Each row of a before or after table is a point. The points were changed in one or more steps. Then noise was added and the rows were shuffled. The steps act on how far a point lies along the listed directions, d1 being the first. What was done? A step turns or swaps two directions, mirrors them in a line or flattens them onto one, adds a multiple of one to another, or multiplies one. Angles are multiples of 10 degrees, from the lower direction toward the higher: turns from -170 to 170, lines from 10 to 170 but not 90. Use the fewest steps. Two steps may share a direction if one is a turn and the other turns, adds or multiplies; they go together, in the order done. Otherwise the lowest direction goes first.
(in the rows, 128 means zero)

Directions:
(1): [181  96]
(2): [160 181]
Before (9 x 2)
[[110 144]
 [126  27]
 [ 93  42]
 [ 97 135]
 [197 115]
 [ 89 143]
 [ 96 157]
 [152 122]
 [125 159]]
After (9 x 2)
[[183 171]
 [119 105]
 [102 107]
 [146 144]
 [ 77 215]
 [141 100]
 [ 56 186]
 [113  87]
 [101  96]]
Steps: swap d1 and d2

Directions:
(1): [138 145 154 177 194 173  75 180]
(2): [ 78  60 151 148  79 179  86 105]
(3): [172 183 180 183  79 132 127  81]
(4): [ 34 205 138 111 132 138 126 117]
(5): [158 130 136  70 174 192 128  58]
Before (12 x 8)
[[146  22  97 101 107 122 116 157]
 [116 160 129 210 142  97 108 151]
 [130 159 108 145  66  86 119 128]
 [132 218 170 130 179 146 124 122]
 [222 160 151 132 167  77 159 130]
 [115  92 110 135  92  99 143  76]
 [104 203 113 108 154  81 154 163]
 [152 133 157 185 142 138 113 177]
 [178  95  95  77 213  71 161 242]
 [102 144 126  76 206 137 115 140]
 [181  41  63  44 163 110 161 102]
 [105 113 144 194 135 108 107 182]]
After (12 x 8)
[[170  89 160 164  59 131 126  92]
 [135 226 231 141  59 142 143  50]
 [104 234 129 112 129  86 147 148]
 [117  79  95 106 113 122 147  52]
 [122 114 117  81 120 104 175  70]
 [103 118 130  70 128 159 152  84]
 [162  57 161 124 132 187 102 100]
 [104  97  90 123  71 101 111 142]
 [101 249 175 206 136 113 102 150]
 [ 56 115 193 144  98 165  88  88]
 [ 91 126 101 162 140  73 131 157]
 [202 143 179 148 148 142 109  95]]
Steps: mirror d1 and d5 in the line at 50 degrees; turn d2 and d3 by -140 degrees; multiply d4 by -1

Directions:
(1): [192 112 110  68  98 107  60 126  71 149 188 166]
(2): [116  44 129 119 142 121 104 219 140  56 146  97]
(3): [106  38  65  90 139 145 163 108 150 175  91 181]
Before (8 x 12)
[[153 151 145 113 121 128 120 115 117 125 126 120]
 [109  83 107 133 159 139 144 146 146 114 110 129]
 [130 117 134 144 124 117 133 156 120 101 124 105]
 [172 142 131  89  99 128  85 114  96 145 159 153]
 [127 120 132 130 130 129 121 126 109 127 147 114]
 [ 85  89 124 146 153 152 159 154 167 121  96 101]
 [110 125 130 146 143 138 158 127 152 124  97 122]
 [177 172 122 102  96 107  87 108  96 165 163 173]]
After (8 x 12)
[[123  96 126 122 134 129 123 134 112 126 145 119]
 [154 150 129 100 116 133 129  88 116 157 117 143]
 [152 178  83 100 103 129 151  24 119 248 105 223]
 [142 117  99  88 109 148 136  73 123 194 113 185]
 [103  74 136 153 166 131 126 205 150  52 127  84]
 [127 164 154 153 133 130 133 132 136 107 122 105]
 [136  72 131 128 127 108 109 202 114  70 143  96]
 [100  99 163 159 149 134 115 219 153  51 137  53]]
Steps: turn d1 and d3 by 70 degrees; multiply d2 by 3
